Each row of a before or after table is a point. The points were changed in one or more steps. Then noise was added and the rows were shuffled. The steps act on columns, c1 being the first. What was done? A step turns or swaps two columns, mirrors them in a line or flattens them onto one, adds a multiple of one to another, or multiplies or shifts one. Angles are multiples of 10 degrees, from the lower column toward the higher: turns from -170 to 170, lines from 10 to 170 but not 90. Use the fewest steps. Two steps may share a column if one is a turn and the other turns, adds or multiplies; they go together, in the order done. Otherwise the lowest column goes first.

Before (8 x 2):
[[-35 -20]
 [-19  25]
 [  4 -13]
 [-60  40]
 [-13 -34]
 [-13  -9]
 [  7 -24]
 [-43  26]]
After (8 x 2):
[[-20   8]
 [ 40 -58]
 [-36 -16]
 [ 23 -45]
 [-16   4]
 [ 23 -21]
 [ -9 -13]
 [-20 -34]]
Steps: swap c1 and c2

Before:
[[ 21  22  -9   1]
 [ 38 -13  19  12]
 [ -6  -1  -9  26]
 [ 12   5 -30   0]
 [  6  -7  24  -4]
 [-31 -18  54  52]
 [ 30  20 -16 -10]
 [ 26  -9  -7 -13]]
After, 8 rows:
[[ 19  30  -9   7]
 [-12 -57  56 -60]
 [ 21  -7  -5  20]
 [ 28  31 -14  20]
 [ 41 -28  19   1]
 [  3   6  -9 -25]
 [  6 -24  25   8]
 [ 11  27 -29   4]]
Steps: mirror c1 and c4 in the line at 10 degrees; add -0.7 times c3 to c2

Before (11 x 8):
[[ -1 -19 -21   0 -17 -17  17   8]
 [-30 -31   1  -7   6  41   9  21]
 [ 14  26 -43  -4  -3 -26   7  13]
 [ -1 -13  -1 -23  42 -10   1 -19]
 [ 17  -7 -25  31  16  12  -5 -15]
 [-15  -1  -7 -34 -19   8  12 -27]
 [  7  11  19  -9 -19 -13  36   2]
 [  2 -28 -32  32 -21 -12 -13  16]
 [  9 -25  36 -12  -7  20 -14  -9]
 [ -8  35  -1  16  39 -57  -2  -3]
 [ 27  21 -28   9 -24  17  21   2]]
After:
[[ 16  18  13  32  12   0 -11 -16]
 [-31  46 -24  -5   4 -10   2  21]
 [ 24  18  12  10 -21  35  13   7]
 [-12 -62  28  15  41   5 -12  -1]
 [  2  21  33  30 -21 -24 -21  17]
 [-19   7   1 -30 -18   5   1 -27]
 [  9 -22 -10  -4 -23   1  29   5]
 [ -5   1   6 -24  40 -11  -7 -20]
 [ 13 -14  50  -4  -3  21  -4  14]
 [ -4   6  22   5 -16 -19   9  10]
 [  4  12 -40 -14  -6 -22 -27 -11]]
Steps: turn c3 and c6 by 150 degrees; turn c2 and c6 by 120 degrees; shift c7 by -10

Before:
[[-33   3 -17 -15  27 -19   7  22   1  10   0]
 [ 39   4 -18   3   3  22  -1 -28 -24  47  -3]
 [ 21 -14   7  26 -13  18 -28 -14 -16  37  -5]
 [ 22   8 -24   6  11   0 -41 -30  -5  24  10]
 [ -7  13 -10 -12  12   7  17  14   0  -3  18]
 [  3   9 -32  -3  42 -17  -7  29 -27  10  26]
 [-14 -36  24 -39  -2  39   3  -9  12  23   5]
 [ 12 -48   1 -39   3  32  14 -15  36  -1 -12]]
After, 8 rows:
[[ -7  -2  -9  29 -28  33 -10  17  60  -1  -9]
 [  4   3  17  31   4 -19 -22 -37  -1  11   4]
 [ 26 -15  44  34  37 -18 -27 -13 -25  10  -4]
 [  8   9   0  18  12   9 -24 -15 -11  -4 -15]
 [-16 -14 -32  24 -20  39  22  -7  35  24 -23]
 [  0 -22   9 -26   7  18  29  24   1  38  10]
 [-14   1  56   5  15  -2   6  34 -10  23   2]
 [ -6 -16  22   0   0  23 -16  48 -18  46   4]]
Steps: mirror c1 and c8 in the line at 30 degrees; turn c2 and c9 by -50 degrees; multiply c3 by 1.6; turn c3 and c7 by 140 degrees; turn c4 and c5 by -130 degrees; turn c5 and c11 by -140 degrees

Before, 11 rows:
[[-11   9  -6   1  -2   2   2 -34  -1   1  12  -1  -8   9]
 [-13   2  21  -8  -6   4  -4 -18 -11   1   5   8  -9 -41]
 [  7   3  -2  -9  11 -29 -10  15  -1   5  13   3  -6  10]
 [ -4 -15  -1  17   3  -8  -1  -4  -6   1  -3   2  -8  18]
 [  6   4  16  -9   2   9   5   6 -13  -5  12   4   9  15]
 [ -2   2  -7 -13   2   8 -32  18  -7  -2   6  -2 -10  -5]
 [ 33   7   6  -8  -1   9   4  16 -13   6 -19 -16  -7  15]
 [ -1  10   3  12   1   7   5  -1  -8   4  -7   2   1 -39]
 [-13   3   5  -7  -4  -9   2  13 -10   1  14   6 -16  -1]
 [-13  -1  24  -4   7  10  -7   9  -9 -11 -21 -42 -12   4]
 [-11   2  -6 -12  11   2  -7  -6  -6   4  -9   7 -10  15]]
After, 11 rows:
[[ 33   7  24  -6 -49   6   4  15  22   6   1 -16  -7   9]
 [-12   3  14  -7 -54 -10   2  11  -7  -3 -19   4 -16  -5]
 [-11  12 -17   1 -53   3   4 -32 -10   4  -4   0  -7   0]
 [  8   5  40  -7 -47   8   6   5  -3 -11 -15   5  10  12]
 [-14   1  60  -7 -57   6  -4 -17   1  -7 -10   9  -9 -45]
 [ -4 -16  -2  17 -47 -10  -3  -4   6  -2  -7   2  -8  33]
 [-10  -2  58  -4 -42  10  -7   9  22 -21   7 -43 -12   4]
 [-10   2 -12  -9 -41   2  -7  -5   9   8   0   7  -9  14]
 [ -4   9  12  11 -48   6   5  -1  10   4  -2   2   0 -48]
 [  8   2   0  -8 -39 -32 -10  14 -10   6 -17   3  -6   8]
 [ -1   2 -22 -11 -47   8 -33  19  -1   2  -6  -2 -10  -6]]
Steps: add -1 times c2 to c14; turn c3 and c10 by -20 degrees; multiply c3 by 3; shift c5 by -50; turn c9 and c11 by 120 degrees; add 0.3 times c6 to c11

Before, 9 rows:
[[ -7 -15  22 -18  -9 -11 -40 -22 -31   4   0  10   4 -36  29  30  -4   6
   40 -21]
 [ -4   0 -13 -25   5   7  32  -3 -31  10 -17  14   6 -26  21   1  11  18
  -16 -38]
 [ 28   4  11  28  42  24  13   5 -11 -25   4  27  14  22 -43 -25 -17 -15
  -33 -16]
 [-12   5  -9 -26   5 -18   1  -4 -32  10 -38  49   7 -32   6  -2  -8   9
    4 -30]
 [ 26  23   4  28   3  16  -1  20  13 -20 -12  -9   8 -13 -42 -17   0 -10
   -6 -14]
 [ 25  34  23  15  14 -18 -12  13  16  13  -9 -24   2   4  -6 -17 -22 -20
  -21  -3]
 [ 19  36  19 -12  -4 -17 -29 -45  -5   4  10  -6   1 -15   1   1  -8  -7
   38  13]
 [  1 -17   9 -30  -5 -11   0 -38  -4 -12 -11  47  16 -47  19  14  -7   3
    2 -45]
 [ 17  47  25  33  37  -4 -29  -9  39 -13  -2 -24   9   6 -20  11 -10   2
   15  17]]
After:
[[ 28  22  12 -18  42  24  13  14 -30 -25   4   7  13 -23 -44 -25 -29 -16
   19 -15]
 [ 25  12   3 -35   3  15  -1  17   6 -20 -12   3   9  -9 -42 -17  13  -9
   14  17]
 [-12 -25  -9  10   5 -18   2   0 -21  10 -39  25   7 -18   6  -2 -44   9
  -23  40]
 [ 18 -28  20 -27  -5 -18 -28 -35  21   4  11 -27   1  17   0   2 -14  -6
  -32   9]
 [ -3 -22 -13  12   5   7  32  -7 -34  10 -17  15   5 -28  21   1  -5  18
   -8  37]
 [ -6  -8  22  22 -10 -11 -39 -16   2   4   0  -6   4  -8  29  30 -16   5
  -51  42]
 [ 25  -4  24 -36  13 -18 -12  22  -2  13  -9 -25   0  -4  -5 -18  11 -20
   27  -3]
 [ 17   6  25 -57  37  -4 -28  -4  40 -13  -1 -26  10  14 -19  11   9   1
   14 -10]
 [  0 -18   8  30  -5 -12   1 -28  -2 -10 -11  11  15 -27  18  15 -52   3
   -4  60]]
Steps: turn c2 and c4 by -120 degrees; turn c8 and c17 by 30 degrees; turn c12 and c17 by -50 degrees; mirror c9 and c19 in the line at 20 degrees; turn c14 and c20 by -110 degrees
